Rows are points. The points of each table are mixes of a few directions, plus a little noise. How many directions does each table use, and how many do they share? Where both have some left over, give the other angles between the two spaces (their principal angles), to ten degrees, smallest first.

First (4 x 2):
[[  1.0  -3.0]
 [-11.9  36.3]
 [  7.0 -21.5]
 [  3.8 -11.8]]
Second:
[[ 17.2  13.3]
 [-26.9 -21.1]
 [-24.8 -19.5]
 [ 25.7  19.9]
 [  3.5   2.9]
 [  1.3   0.8]
 [  4.5   3.5]]
Directions: first 1, second 1, shared 0; angles 70

First (6 x 4):
[[  2.1  -0.4   0.0  -1.1]
 [ -2.8   0.7   0.3   1.9]
 [ -3.2   0.5  -0.4   2.5]
 [-40.0   9.3  -2.1  25.1]
 [ 52.5 -12.8   2.6 -32.8]
 [ -7.7   1.9  -0.2   4.7]]
Second, 5 rows:
[[ 33.6  -8.3   1.6 -20.8]
 [-14.8   3.5  -0.8   9.2]
 [-30.2   7.1  -1.4  18.9]
 [-20.2   4.9  -1.1  12.7]
 [ 31.8  -7.6   1.6 -19.7]]
Directions: first 1, second 1, shared 1

First:
[[ 21.5 -14.0 -11.1 -30.5  10.0 -27.3]
 [-10.6  10.8  22.8  18.8  -4.3   7.7]
 [  6.8 -13.2  -7.7  -3.5  -5.9   6.2]
 [-14.1   7.2  12.7  24.8 -10.4  22.3]
 [ -5.1   5.9  21.1  13.2  -4.3   3.9]
 [ -9.7  21.0 -31.7 -15.3  21.6 -16.7]
 [ 15.4 -20.7  -9.8 -13.1  -4.6  -1.4]
 [-18.8   8.9  13.6  31.9 -14.0  30.2]
 [ 14.9  -6.2 -10.2 -25.7  11.7 -25.3]]
Second (8 x 6):
[[-39.7   4.8   5.8 -12.0 -42.6   1.5]
 [-10.8  -2.2  20.6  14.5  -6.6  -8.8]
 [ -9.4  -9.5  11.4   9.8  31.4  27.4]
 [ 27.5  -2.4 -22.6   2.5   0.9 -29.4]
 [-10.4 -17.2 -10.6   8.4  27.0  15.9]
 [ -4.1   6.1  10.8  -3.1  -7.2   4.2]
 [ 22.9   9.8 -20.4 -16.2  -8.0 -10.0]
 [ 24.1  10.7   5.3  -4.3   5.8  -0.9]]
Directions: first 3, second 4, shared 1; angles 50, 90

First:
[[-38.2 -27.0 -54.3   8.3   7.7  17.3  -5.2 -12.9 -28.1]
 [-26.4 -18.5 -37.5   5.8   5.3  12.2  -3.4  -9.2 -19.3]
 [-18.4 -13.3 -26.7   3.9   3.7   8.1  -2.6  -6.4 -13.8]
 [ 34.0  23.9  48.1  -7.6  -6.8 -15.7   4.3  11.7  25.2]
 [-12.7  -9.1 -18.2   2.8   3.0   6.0  -1.6  -4.4  -9.6]
 [ 21.5  15.5  31.1  -4.6  -4.3 -10.1   2.8   7.2  15.9]
 [  3.6   2.4   5.2  -0.7  -0.4  -1.3   0.0   1.3   3.3]
 [ -6.3  -4.7  -9.1   1.4   1.4   2.9  -0.9  -2.1  -4.6]
 [ 27.6  19.4  39.1  -6.2  -5.2 -12.5   3.6   9.5  20.4]
 [ 16.1  11.6  22.8  -3.4  -3.1  -7.1   2.2   5.5  11.8]]
Second (8 x 9):
[[ -8.6 -17.0 -34.7   7.8   2.3   9.1   6.1  -0.2  11.1]
 [-19.6 -15.5 -32.4  24.8  19.0  14.3  16.1  -4.1   0.3]
 [ 10.0   8.2  32.4   8.1   4.7  -5.5  -3.2  -4.1 -41.4]
 [ 20.7 -16.3  -9.7  -5.6 -18.2  -2.4 -12.9   1.8 -26.8]
 [ -8.8  16.2   6.0 -16.8  -2.2  -3.9   1.4   4.4  45.5]
 [ 23.0   3.6  24.4 -11.4 -16.0 -10.5 -15.6   1.5 -28.4]
 [  8.6   1.1   3.4 -11.5 -10.9  -4.8  -7.2   2.6   3.8]
 [-25.7  19.8  10.3   5.2  21.2   3.2  15.6  -1.7  36.5]]
Directions: first 1, second 3, shared 0; angles 30

First, 8 rows:
[[ -7.2   2.7 -17.4  -8.5 -18.8   2.2  20.9   8.0   4.1 -10.2   4.1]
 [ 11.3   7.3   0.8  -0.3   0.9  -1.1  -6.8  -2.0  -2.4   1.7  -9.3]
 [  9.9  -0.2  17.8   2.3  10.1  -7.0  -7.7   2.2  -7.9   5.9  -2.3]
 [ 25.0   7.0  25.7  -3.8   6.7 -15.2  -2.6  11.4 -16.0   6.2  -8.6]
 [-61.8 -43.2   1.2  25.2  25.2  16.6  -9.4 -19.8  20.8   3.5  42.8]
 [ 14.6  17.7 -18.7 -12.0 -20.4   0.7  11.3   6.0  -0.7  -7.5 -14.6]
 [-22.2   0.7 -42.2   2.7 -13.7  21.7  -2.2 -18.5  21.8  -8.5  -0.2]
 [ 31.0   8.7  32.0  -4.9   9.2 -18.3  -3.5  13.3 -19.9   8.0 -11.2]]
Second, 10 rows:
[[-65.8 -37.1 -18.0  22.9  15.4  24.7  -7.6 -24.6  28.0  -0.2  39.6]
 [-13.4  -7.3  -3.6   5.5   3.4   4.9  -1.8  -4.8   5.8  -0.4   7.1]
 [ -1.6   0.1  -0.5   0.1   0.6   0.0  -1.4   0.0   0.9  -0.6   1.1]
 [ 45.0  26.6  13.4 -15.8 -10.7 -17.0   5.0  16.8 -19.4   0.8 -27.5]
 [-15.0  -7.9  -4.0   5.4   3.9   5.6  -2.0  -5.3   6.1  -0.6   8.7]
 [  5.0   3.5   2.2  -2.1  -1.2  -2.1   0.9   2.4  -2.0  -0.5  -3.6]
 [ 26.2  16.2   6.9  -9.2  -6.6  -9.2   3.3   9.5 -10.9   1.1 -15.2]
 [-12.6  -7.0  -3.1   4.7   3.9   4.5  -2.2  -5.1   5.8  -0.5   6.8]
 [-30.1 -17.5  -8.6  10.6   7.0  11.1  -4.3 -10.7  13.0  -0.7  17.4]
 [ 59.7  35.0  16.2 -20.5 -15.2 -22.2   6.6  22.4 -25.5   0.9 -36.0]]
Directions: first 3, second 1, shared 1
